Rows are points. Each table stands for the endless flat space through its points: a line for two points, a plane for three, and so on. Write the one point that lies in both, or say that there is none.
In the rows, 128 means zero.

First (2 x 3):
[[188 107  95]
 [148 139  99]]
Second:
[[164 137 104]
 [170 143 110]]
They share: [158 131  98]

First (2 x 4):
[[103 178 149 102]
 [153 143 104 147]]
Second, 2 rows:
[[140 153 127 135]
 [112 169 107 111]]
They share: [133 157 122 129]

First:
[[153 101 147  87]
 [104 114 152 118]
 [104 141 122 100]]
Second, 2 rows:
[[ 97 120 159  95]
 [104 118 153 103]]
They share: [111 116 147 111]

First:
[[ 91 120 108 102 181 132]
 [ 87 205  61 125 140  94]
 [103 194  74 124 129 106]]
Second, 3 rows:
[[ 99 151  89 124 149 112]
 [111 148  96 122 151 125]
 [ 95 153  71 138 151 104]]
They share: no point

First (2 x 8):
[[117 101 118 154 109 113 117 133]
 [125  97 102 144 127 117 135 123]]
Second, 3 rows:
[[111 123 125 132  90  93 108 116]
 [104 118 139 135  90 120  98 114]
 [121  83 116 189 112 111 116 166]]
They share: [113 103 126 159 100 111 108 138]

First (3 x 9):
[[126 196 101 127 117 127 131 149 116]
 [116 136 125 121  87  97 145 133 132]
 [118 156 137 111  93  95 139 153 116]]
Second, 2 rows:
[[103 144 118 126 107  87 130 132 147]
 [117 154 116 124  99 101 136 136 131]]
They share: no point

First, 2 rows:
[[125 160 138 111 103 116  79 163 148]
 [143 144 136 119 105 122  87 149 142]]
Second:
[[172 166 173 129 102 131  83 154 163]
 [139 115 107 118 111 118  94 130 120]
 [132 106  97 117 110 119  99 130 115]]
They share: [152 136 135 123 106 125  91 142 139]

First (3 x 11):
[[145 138 119 113 113 159 145 133  89 145 118]
 [124 121 121  91 110 173 144 152 102 166 110]
 [142 137 117 117 110 154 158 135  82 145 105]]
Second (3 x 11):
[[135 140 128 112 107 161 142 136  86 145 104]
 [117 152 149 127 117 178 117 132  75 126 101]
 [135 110  98  97 130 174 161 152 103 167 134]]
They share: [137 132 119 107 111 162 149 140  91 152 111]

First:
[[155 156 190 142 106 108  79 112 166 158 108  80]
 [107 120 136 136 148 108 115 130 106 116 120 110]]
Second, 3 rows:
[[134 148 178 144 125  97  95 120 137 134 114 107]
 [102 142 152 120 139 109  69 130 127 140 108  95]
 [142 139 177 144 126 112 112 122 126 134 105 104]]
They share: no point

First, 3 rows:
[[147 106 158  70 177 121 137 115 128  79  94 145 135 133]
 [142 106 149  85 162 115 127 119 115  84 102 136 133 126]
 [150 106 143  95 144 119 119 119  97  82 104 124 119 128]]
Second (3 x 14):
[[127 123 141 118 151 107 123 145 116  91 131 115 128 132]
 [128 131 142 136 153  90 131 160 117  62 129 102 135 144]
 [131 123 141 138 151  71 123 157 108  51 119 107 148 136]]
They share: no point

First (2 x 18):
[[152 176 144 117 105 111 127  83 161  76 128  81 107 146 143 112 164 132]
 [144 162 128 137 117 123 115  97 163  86 120  91 103 154 141 132 160 148]]
Second (3 x 18):
[[149 150 112 133 124 130 114  93 154  96 110 106  94 149 140 138 163 159]
 [167 136 114 119 126 142 102  77 150  92 110 122  80 143 126 122 167 167]
 [133 163 113 156 118 120 121 105 162  96 115  93 110 163 151 157 156 146]]
They share: no point

First, 3 rows:
[[107 129  84 123 151 116  90 114 139 123 140 169  90  86 149  57 131 137]
 [137 145 126 108 137 106 122 150 114 155 180 163  95 129 104 116 165  97]
 [ 77 123  87 138 145 131  78 123 124 141 140 145  90 113 149  78 122 122]]
Second, 2 rows:
[[ 85 119  76 128 147 135  73 135 127 158 153 170  71  93 113 120 126 110]
 [105 139 121 128 137 115 108 135 112 143 158 135 106 143 143  80 146 110]]
They share: [ 97 131 103 128 141 123  94 135 118 149 156 149  92 123 131  96 138 110]

First:
[[142  88 111  86 150 157 158 181 161 121  85  92 147 131 147  99  94  85
  132 110]
 [112 116 133 110 140 143 148 141 111 111 117 122 105 117 109 153  88 117
  138 122]
 [109 106 140  90 163 168 135 149 118 126  97 105 108 122 114 144  77 121
  141 128]]
Second:
[[129 102 112 104 147 170 169 161 150 136 105  95 118 138 114 110  83 113
  125  98]
 [128 102 117 101 146 160 161 161 143 126 103 101 122 131 121 118  87 107
  130 107]]
They share: [127 102 122  98 145 150 153 161 136 116 101 107 126 124 128 126  91 101
 135 116]

First:
[[160 151 148 145 115 107 148 151 147  72 170 147 152 140  97 109 155 131
  143 171 182 150 136 102]
 [163 136 148 139 142  86 166 160 168 102 149 174 161 119 109 130 143 140
  143 153 155 174 121 132]]
Second:
[[159 135 127 136 121  77 167 158 180  91 141 188 155 149 110 113 164 140
  152 181 171 182 124 129]
 [159 134 118 134 116  69 171 158 187  88 135 197 152 158 112 105 169 145
  160 190 176 190 123 132]]
They share: no point

First, 2 rows:
[[146 123 101 109 168 136 110 120 135  94 129 115 133 144 109  96  96  95
  160 145  92 163 170 147]
 [158 102  86  91 150 163  89 123 117  82 120 121 148 153 103 114  90 104
  175 166  89 160 152 129]]
Second (3 x 24):
[[139  94  95  87 193 171  99 127 151  58 132 134 140 137 128  63  93  65
  145 117  96 136 111 155]
 [142 114  94 111 165 148  96 124 132  77 124 110 126 143 105 101  88  96
  169 151  85 154 147 151]
 [156 122 104 123 145 122  98 126 122 103 116  98 130 159  83 137  94 122
  189 183  83 174 183 139]]
They share: no point

First:
[[122 146 147 178 121 180 127 114  93 172 166  80  86 135 103 157 118  83
  164  78 143 113 101 152]
 [116 140 153 173 123 173 120 106  94 168 166  86  94 142 112 147 119  87
  157  82 148 121  99 155]]
Second:
[[ 96 136 174 168 125 164 102  87  87 161 172  96 107 162 124 124 126  87
  137  86 165 143 102 151]
 [ 80 152 192 178 121 174  94  81  69 163 184  92 101 174 112 118 136  71
  125  78 179 155 116 131]]
They share: [104 128 165 163 127 159 106  90  96 160 166  98 110 156 130 127 121  95
 143  90 158 137  95 161]

First, 3 rows:
[[129 110 152 146 140 128 126 191 113 104 103 111 148  94 126  95  94  80
  104 109 106 148 102 176]
 [108 104 131 125 125 125 141 170 140 104 103  84 157 115 117  92 100  80
  110  82 133 121 108 152]
 [117 104 147 141 143 135 132 191 113 108  99  98 155  94 117  86 100  71
  101  92 106 132  96 165]]
Second (2 x 24):
[[149 130 150 141 117 123 112 132 127  71 114  78 141 123 121 120  79  67
   91  86 149 136  96 185]
 [107  94 114  99 123 111 148 180 169 107 114 132 147 123 157  84  85 127
  139 134 131 166 144 149]]
They share: no point

First, 3 rows:
[[116  94 144 126 171 186 127 143 164 147  82 115 127 150 117  80 144 154
  124 166 117 161 130 134]
 [ 95  84 125 162 172 169 138 153 139 133 113  93 123 139 128  80 127 146
  157 146 129 163 147 156]
 [101 104 111 162 158 159 112 125 129 121 111 105 147 165 118 104 117 138
  159 178 121 151 133 144]]
Second, 3 rows:
[[ 94  88 122 165 155 155 123 132 143 118 108 101 132 158 116  95 114 138
  144 151 125 158 141 136]
 [ 90  72 110 184 167 135 126 151 154 117 111 118 112 167  91 109  90 126
  118 158 127 157 148 142]
 [101 114 136 132 139 189 119 103 125 123 107  76 162 145 156  72 154 155
  188 142 125 161 131 132]]
They share: no point

First (3 x 24):
[[114 163  83  96 135 133 129 116 119 135 106 113 134 116 142 178 152  87
  128 103 102 103 121 166]
 [156 133 108  91 153  91 124  86  86 165  93 123 182  80 120 136 187 104
  142 143 118 132 148 151]
 [135 138  98 107 143 105 119 112 102 125 115 112 160  93 126 150 159 100
  142 127 120 112 140 150]]
Second:
[[114 196 129 103 168 112 115  95 107 132 105 138 170 110 123 160 148 143
  115 119  97  93  91 154]
 [107 156 108 123 141  98 118 127  83 115 133 106 158 107 141 169 149  97
  122 146 117 123 129 161]
 [137 164  99  86 153 125 124  92 123 147  90 130 156 101 122 154 162 115
  136 101 102  95 117 153]]
They share: [129 148  93 100 141 115 124 110 107 135 108 114 152 101 132 160 160  95
 136 119 112 111 133 157]

First, 2 rows:
[[138 100 152 121 132 127 134 134 139 140 123 128 105 155 116 142 111 135
  124 143 109 167 103 134]
 [120 106 164 107 120 143 130 124 127 128 125 116 121 139 110 160 127 129
  132 149 111 147  97 150]]
Second:
[[124  94 161 121 122 139 140 134 129 140 117 121 113 139 114 155 124 125
  123 154 103 162 105 148]
 [134 112 155 107 130 131 124 124 137 128 131 123 113 155 112 147 114 139
  133 138 117 152  95 136]]
They share: [129 103 158 114 126 135 132 129 133 134 124 122 113 147 113 151 119 132
 128 146 110 157 100 142]

First, 4 rows:
[[ 75  87 190 155 110 127 110 160 112 125 135 143  84 103 105 149 153 157
  107  92 144 137 127 116]
 [114  93 148 146 146  97 116 148 124 152 153 116 117  85 129 161 114 181
   95 107 162 137 127 110]
 [105  66 137 183 140  89  84 131 132 144 125 122 114  83 116 158 140 180
   88  91 133 153 136  96]
 [109 110 164 128 137 114 133 156 110 149 165 119 113  94 125 162 113 171
  106 118 177 131 127 123]]
Second (4 x 24):
[[ 70 100 161 104  90 111  79 156  86 139 155 139  98 116 108 173 117 177
  125 142 172 116 157 137]
 [ 93  97 167 124 108 106  87 132  72 152 173 140 110 134 107 170 161 207
   90 160 169 131 149 148]
 [ 55  67 145 148  91 167 100 155  83 110 175  94  86 103  47 163 148 137
  121  82 141 161 109 142]
 [ 71  99 165  98  88 106  73 152  76 144 165 144  98 128 109 174 129 195
  114 156 173 113 157 146]]
They share: [101  99 156 155 124 121 112 134 100 141 147 123 116 101 103 165 141 159
 111 120 164 149 145 122]

First:
[[122 133 116 117 121 100 134 104 106 111 121 159 165 125 137 163 153 123
  174 153 164 175 103 115]
 [ 72 129 122  61 159 130 164 108 146 119 179 173 181 115 151 125 153  71
  150 135 170 229  95 137]
 [131 135 109 117 126 115 117 104  96 105 122 158 161 124 156 172 171 123
  182 150 167 174 117 108]
 [126  97 157 149 123 154 161 152 108  83  86 156 124 208 155 157 173 170
  132 194  78 135 135 106]]
Second:
[[134 149 107 155 131  94 123 108 122 129  76 125 172 150 121 153 128 102
  182 198 140 191 116  99]
 [129 141 116 146 127 100 128 109 115 121  85 134 167 149 125 156 135 111
  173 188 139 182 114 106]]
They share: no point

First, 4 rows:
[[158 130 156 178 110 137 136  81 147 124 146  86 125 121  89  90 141  76
  129 113 181 110 150 123]
 [153 135 154 174 107 148 139 100 157 121 150  97 131 130 100  84 137  84
  138 118 166 109 146 117]
 [171 125 138 174 113 138 125  74 127 113 128  85 123 130  82 112 163  84
  136 102 184  97 170 139]
 [166 150 128 126 106 153 136 137 153  86 108 144 141 199 101 106 179 108
  185 103 117 100 186 117]]
Second (2 x 24):
[[130 140 127 150 127 131 149 141 183  84 125 138 157 178  89  98 121  93
  132  99 117  82 144 139]
 [166 140 147 162  99 163 133 109 147 116 141 106 129 146 109  90 161  97
  164 119 157 110 164 111]]
They share: [157 140 142 159 106 155 137 117 156 108 137 114 136 154 104  92 151  96
 156 114 147 103 159 118]

First, 3 rows:
[[118 100 136 124 131 127 158 118 134 150 117 163 122 105 135 127 133 131
  134 131 108  96 166 101]
 [112 146 180 132 135 105 182 156 162 134 135 137 156 125 161 101 127 169
  136 123  90  70 128  89]
 [105 113 142 136 145 114 158 119 152 158 128 136 121 111 134 120 144 144
  125 123 101 101 149 107]]
Second:
[[114  93 174 122 148 115 126 105 168 160 124 142 118 127 145 105 125 174
  144  90  96 117 171  64]
 [ 91 118 149 159 149 107 163 149 138 162 133 105  93  87 105 104 153 143
  122 133  79  76 128 116]
 [ 85 128 139 153 151 101 177 147 148 156 141 121 113 107 125 112 169 131
  118 139  85  74 122 130]]
They share: no point

First:
[[102  77 137  78 120 152 120 108  89 163  73  89 106 133 161 143 162 124
   99 107 147 189 199 124]
 [129  79 163 114 129 207 152 178  84 151 108 155 104 112 192 184 156 149
  136 183 170 128 113  93]
 [ 85 174 157  92  86 164 133 136 122 184 118 133 165 128 160 155 161 169
  131 179 107 134 136 165]
 [ 88 146 171 103 113 193 146 155  91 166 117 156 165 143 175 184 173 156
  154 207 128 107 105 159]
 [ 92  94 182 112 152 162 142 156  79 105  75 112 126  98 159 177 200 144
   89 140 185 141 139 141]]
Second (4 x 24):
[[ 78 130 158  66 102 207 170 131 115 184  97 122 148 113 166 217 164 147
  130 188 123 149 147 166]
 [ 95 112 138  79  98 131 138 108  73 168 139  90 137 184 191 126 175 140
  130 165 128 139 156 142]
 [ 72 140 170  82  90 173 128 121 101 184  97 136 110 123 164 173 180 179
  120 144 129 181 173 126]
 [ 84 125 153  76  98 168 146 120  95 177 113 113 134 143 175 169 172 152
  127 167 127 153 157 146]]
They share: [ 98 119 153  92 110 166 132 134 101 165  97 119 132 125 165 157 164 148
 117 151 137 153 155 138]

First, 3 rows:
[[ 78 164 179 108 130 125 128  92 114 127 137 199 152 102 129  70 111 175
  133 189 132 180 123 160]
 [102 140 161  78 172 131 173 140 111 193 185 130 128 162  87 142  69 145
  136 141 111 156 183 175]
 [ 81 164 179  90 148 137 140 113 105 154 167 172 152 129 111  91  84 166
  136 174 111 180 141 172]]
Second:
[[110 135 168  87 142 130 148 113 112 175 149 145 116 149  93 112  95 141
  141 147 137 173 159 152]
 [ 83 135 156  99 151 118 175 122 118 160 164 160 140 134 102 133  95 168
  132 153 119 158 165 164]]
They share: no point

First, 4 rows:
[[143 122  66 176  97 100  71 165 139 137 138 129 149 138 138 124 181 160
  160 172 122 117 151 162]
 [159  82 125 144  93 114 175 106 181 172 110 121 144 169 156  85 142 130
   77 140 123 115 138  81]
 [139 131  86 157 117 135  99 128 140 108 117 129 141 129 130  89 186 141
  137 162 124 112 134 152]
 [135 108 130 158 133 178 155  67 169 111  84 133 109 148 146  50 175  90
   74 120 130 135 149 126]]
Second (4 x 24):
[[182  72 113 156 113 128 142  79 149 121 159 145 147 158 146  72 147 120
  121 145  84 151 162 127]
 [ 94 125  83 184  71 103 121 124 145 186  92  94 126 121 117 100 124 128
   87 164 142 114 166 118]
 [121 125 116 169  89 108  91 128 167 152 101 119 154 132 153  69 165 125
   91 129 129 150 120 159]
 [144  91  77 154 111 119 159 126 129 164 112 130 116 145 127 134 144 134
  131 192 116  84 186  70]]
They share: no point

First, 4 rows:
[[122 180 156  85 136 159 152 153 126  78 141 137 184 176 155  83  98 127
  141 131 129 133 161 104]
 [152 128  91  82 228 118  82 131 134 147 169 190 166 119  78  74 170 114
  106 123  82 138  84 116]
 [116 163 164  79 143 164 147 163 115  81 134 141 196 185 148  80 110 134
  125 127 143 146 157 128]
 [160 154 131 100 142 120 148 179  74  75 109 144 170 163 148 118 114 140
  130  85 106 130 152 152]]
Second:
[[161 200 138 102 187  97 147 187 114  57 168 159 168 101 170 115 123  80
  112  92  91 135 126 109]
 [121 189 121  68 175 132 127 175 127  71 158 124 176 126 167 123 139  89
  114 123  84 124 121  91]
 [164 191 130 103 177 100 141 175 107  67 160 159 164 113 156 110 122  98
  129  93  93 126 135 120]
 [ 99 186  98  44 159 147 103 163 120  77 152  95 176 141 158 133 157 108
  142 138  79  97 132 103]]
They share: [152 165 120  95 161 126 133 151 113  95 140 153 164 147 134  98 118 124
 137 111  95 124 137 112]

First, 5 rows:
[[127 121 111 100 104  90  53 195 105 120 121  92 123 142 126  94  71  52
  107  85 112 124 141  96]
 [113 103  97 134 133 111 106 132 100 144 135  94 120 136 151 102 123 117
   81  80 137 163 141 108]
 [139 156 148 117  98  65  82 222 143 144 131 109 150 174  99 129  66  61
  122 102  80  90 129 105]
 [149 110 112 168 151 136 140 126  99 151 147 104 123 149 142 103 135 142
  108  95 130 180 109  93]
 [167 151 156 138 116 122  88 196 103 113 131 118  98 185  76 112 112  87
  135 110  94 142 101  86]]
Second, 5 rows:
[[156 121 148 162 114 110 105 136  97 143 101  83 124 141 137 102 119 104
  122  96 137 144 142 101]
 [166 124 116 120 157 143  56 170 128 125 176 111 118 131 110  77 117 138
  129  95 112 164 117  89]
 [163 115 143 138 161 113  62 118  86 115 118  78 146 137 142 102 116 114
  141  81 129 150 145  97]
 [137 123 119 162 112  98 149 165  89 142 105  98 129 170 138 120  99  76
  105  91 122 134 115  98]
 [158 116 143 148 152 104  84 119  78 117 102  76 148 146 147 111 113 101
  136  79 132 141 144 100]]
They share: [147 121 119 142 130 116 105 163 105 138 137 102 125 152 128 102 105 102
 115  95 116 152 117  92]

First:
[[103 114 140 151 108 154 128 119 151 124 148 102 107 136 137 147 121 171
  115 122 127 149 113 161]
 [102 113 149 156 100 152 134 119 150 117 141  93 104 127 129 146 120 167
  122 119 132 155 111 153]
 [ 97 123 110 145  90 169 125  89 172 130 172  84 107 160 122 165 148 144
  115 143 142 137 104 143]]
Second:
[[ 86 122 113 156 110 175 127 125 173 133 151  87 112 141 126 170 121 180
  126 148 139 141 128 173]
 [118 114 129 132 110 147 115  93 145 133 175 123 108 165 154 138 141 152
   90 116 115 137  96 153]]
They share: [102 118 121 144 110 161 121 109 159 133 163 105 110 153 140 154 131 166
 108 132 127 139 112 163]

First:
[[131  94 122 118 103 138 156  97 154  94 109 168 125 129 163 140 110 154
  154  98 144 144 162 161]
 [136  94 123 119  96 146 162  92 156  96 115 174 131 134 167 148 104 155
  157  94 142 137 164 161]]
Second, 4 rows:
[[102  81 128  72 116 172 168 136 153  84 120 150  85 104 186 105 148 121
  155 126 148 160 181 148]
 [122  79 116 109 122 145 163 111 150  86 107 156 124 107 163  99 124 160
  157  95 172 169 167 149]
 [112  87 138 132 124 108 130  76 127  78 120 174 113 104 148 131 118 141
  141 126 128 138 177 186]
 [100  75 140 107 124 138 150  91 118  71 134 165 117  92 164 100 124 140
  148  98 162 150 183 182]]
They share: no point

First:
[[162 135 132 116 115  90  98 108 134  72 146 101  58 114 142  77  78  88
  109 113 139 104  95  59]
 [121 160 157 183 122 112 118  76  96 109 138 145 114 179 170 130  96  83
  124  80 146 131 118 111]
 [153 148 145 143 114 100 110 104 116  89 146 113  82 139 154  94  88  91
  116 100 142 111  98  83]]
Second:
[[154 148 136 152 111 121 141 129  90  94 146  93 113 135 142 103 111  94
  122  67 142 129 122 108]
 [142 179 193 174 121  81  81  68 122 107 149 133  45 164 210 113  63  82
  112 105 141  75  64  68]
 [156 152 154 152 113 113 118 108  92  90 129 101  84 143 171 105  97  85
  120  68 144 105  95  89]]
They share: no point

First:
[[158 135 129 146 123 143  98 140 142 182 128 109 146 138 148 162 135 156
  146 102 121 143 165 138]
 [122 164 105 104 144 180 138 117 112 143 143 109  97 186 196 129 164 148
  153 127 164 124 114  91]
 [170 118 137 164 122 134  90 151 156 185 133  93 167 114 124 167 142 148
  151 105 106 134 188 149]]
Second:
[[147 117 115 165 156 152 149 126 162 138 161  60 108 160 166 140 145 124
  141 151 130 106 165  80]
 [167 138 138 114 103 156  72 133 116 198 140 116 155 103 133 173 172 145
  148  98 118 134 131 163]
 [143 155 126 125 114 168  93 147 115 173 116 115 166 138 142 138 176 157
  183  94 131 133 171 148]
 [167 143 141  95 114 144  51 156 118 206 143 136 178  90 124 186 179 166
  147  85 134 142 117 190]]
They share: [149 134 123 140 135 156 114 138 139 161 143  91 139 141 151 147 161 142
 156 121 131 121 159 121]

First, 2 rows:
[[103 138 170  93 148 159 113 149  94 159 111 107 106 140 131 157 146 146
  148 130  97 142 117 138]
 [103 102 150  97 140 139 117 125  94 171  99  87 118 100 167 177 106 150
  116 102  93 130 137 134]]
Second:
[[ 88 137 171  82 178 151 104 166  80 159 105  91 121 161 161 148 127 165
  125 122  72 118  94 130]
 [110 103 144  90 108 153 118 132 112 185 134 123  99  85 121 174 148 106
  170 119 113 173 149 147]
 [ 95 133 134  55 133 138  88 162  97 190 154 133 114 130 146 179 103 136
  170 129 118 123 124 157]]
They share: no point

First:
[[122 147 121 136 115 173 135 101 102  82 130 127 124 118  93 108 153 120
  106 107 122 119 148 160]
 [133 162 104 113 112 146 169 110 123  98 142 130  92 132 111 104 172 119
   84 111 139 132 121 164]
 [142 163  99 106 117 133 185 115 130 104 146 125  78 142 119 104 177 122
   74 111 146 139 114 162]]
Second:
[[109 142 128 142 118 149 146 136  83 122 141 118 106 125 133  98 175 135
   70 138 145 154 142 169]
 [108 158  71 120 127 156 132 133 130  61 130 176 114  99  76 131 154 114
   85 123 151 123 136 139]
 [127 202 112 120  74  99 160 120 105 100 113 124  70 137 111 130 121 115
   92 112 107 154  96 141]
 [131 168 125 125  97 127 169 115  99 108 134 111  92 139 121 113 151 126
   88 114 118 143 115 157]]
They share: no point

First, 4 rows:
[[156  95 146 167 111  94 118 141 113 123 118 149 124 104  93 168 171 110
  153 125  95 138 140  87]
 [155 106 157 190 141 121 110 128 121 146 113 122 112  95  83 180 190  94
  161 118 121 143 158  83]
 [190 108 188 222 149 104  91 158 161 136 103 166 109 111 102 173 220  80
  197 153  94 181 192  58]
 [162 116 176 206 117 124  55 150 161 144 127 134  73  95  90 153 180 104
  213 173  74 141 152  78]]
Second (3 x 24):
[[162  80 153 142  83 130 123 131  86 138 177 163 129 117  86 149 139 138
  151  90 104 130 145 102]
 [170 104 143 164 105  92 103 141 114 116 127 135 131  93 104 159 169 126
  151 134 100 116 137  76]
 [197 125 153 162  98 100 103 151 101 108 132 138 149  87 131 149 174 138
  146 130 124 110 140  67]]
They share: no point
